Rows are points. The points of each table are mixes of a few directions, plus a little noise. How many directions does each table use, and how many do they share? Where both have some left over, give the other angles between the two spaces (their principal angles), to ten degrees, smallest first.

First, 5 rows:
[[-0.5 -1.3]
 [-0.2 -1.9]
 [ 0.1  0.8]
 [ 1.7  9.8]
 [-1.0 -7.3]]
Second (6 x 2):
[[ 1.8  0.6]
 [-5.6 -2.0]
 [-3.0 -1.2]
 [ 6.2  2.4]
 [ 6.8  2.5]
 [-6.1 -2.4]]
Directions: first 1, second 1, shared 0; angles 60

First, 4 rows:
[[-1.0 -0.2  0.1]
 [-8.3 -3.3  0.4]
 [-0.3 -0.2  0.0]
 [ 9.5  4.0 -0.5]]
Second:
[[-6.7 -2.7  0.4]
 [-6.0 -2.6  0.4]
 [-0.1 -0.1  0.0]
 [ 1.8  0.8 -0.1]
 [11.0  4.4 -0.7]]
Directions: first 1, second 1, shared 1

First (7 x 4):
[[ 0.1  0.5 13.9  0.6]
 [-0.8 -2.6 -5.7 -1.2]
 [-2.5 -3.5  2.8  1.5]
 [ 0.9  0.3 -5.5 -1.7]
 [ 3.6  4.0 -4.3 -3.2]
 [-0.5  3.0  4.7  4.2]
 [-0.8 -1.7 -5.9 -0.2]]
Second (5 x 4):
[[ 1.6  2.4 -2.8  4.0]
 [ 3.1  0.1 12.0  0.7]
 [-1.8 -2.0 -6.0 -5.0]
 [-4.5 -2.5  1.0 -1.8]
 [ 1.8  2.0 -4.5  1.9]]
Directions: first 3, second 3, shared 2; angles 40

First, 7 rows:
[[ 2.4 -5.9  5.7  3.2 -2.4  1.3]
 [-4.7  2.0 -6.0 -5.5  4.5  1.4]
 [ 3.7 -2.2  0.0  3.5  1.0 -0.3]
 [ 0.2 -1.5 -3.2  1.1  2.6  6.8]
 [-3.3  8.1 -2.6 -1.5 -2.9  4.2]
 [ 2.5 -4.9  8.7  1.4 -3.8 -8.3]
 [-0.9  4.2 -2.6 -2.2  1.0 -5.0]]
Second (9 x 6):
[[ 2.7 -2.8 -4.2  1.5  5.4  0.0]
 [-0.5 -3.2  1.2 -1.3  1.1 -1.8]
 [-2.2  3.9  2.8 -0.7 -5.1  1.3]
 [ 4.8 -6.7 -0.2  1.4  5.6 -9.0]
 [-2.8  3.0  1.3 -1.2 -3.5  3.6]
 [-5.6  4.7  0.4 -2.5 -4.6  9.1]
 [ 1.3  5.4 -1.4  2.4 -2.4  1.7]
 [-3.5  2.8  2.2 -1.8 -4.1  3.3]
 [ 5.7 -7.2 -2.1  2.1  7.5 -8.2]]
Directions: first 4, second 3, shared 3

First:
[[ -7.4  -2.8  -2.2  -2.8   6.3  -4.2  -0.8   2.1]
 [ -7.1  -2.4   0.5  -5.3   4.2   3.9  -1.2  -0.2]
 [  4.2   1.7  -2.4   3.3  -5.6   0.8   4.9  -1.9]
 [  6.6   2.9   4.8   4.7  -4.6   0.2  -3.8  -3.8]
 [  8.2  -3.6  -2.8   3.5  -4.3   0.6   0.6  -0.3]
 [-10.9   1.6   1.7  -3.8   6.6  -1.8  -1.0  -0.5]
 [  6.7   2.8   0.1   0.6  -2.7   0.9   1.1   4.3]]
Second:
[[ -1.1   0.0   5.7  -3.3   1.3  -0.2  -2.0  -0.3]
 [ -1.7   0.3  11.5  -6.8   4.0   0.0  -3.9  -1.1]
 [  1.4   1.3   2.0  -1.3   4.6   0.9  -0.3  -1.8]
 [ -1.5  -0.4   4.8  -2.7  -0.2  -0.4  -1.7   0.3]
 [  2.0   0.8  -4.4   2.4   1.6   0.7   1.7  -0.9]
 [ -4.4  -4.1  -6.8   4.6 -15.0  -2.8   1.2   5.9]
 [  5.7   3.9  -1.6   0.3  12.2   2.9   1.6  -5.2]
 [ -1.5  -2.4  -9.5   5.9 -10.0  -1.5   2.6   3.7]
 [  0.3  -0.1  -2.5   1.5  -1.1   0.0   0.8   0.3]
 [  0.9   0.7   0.8  -0.6   2.6   0.5  -0.1  -1.1]]
Directions: first 5, second 2, shared 0; angles 30, 90
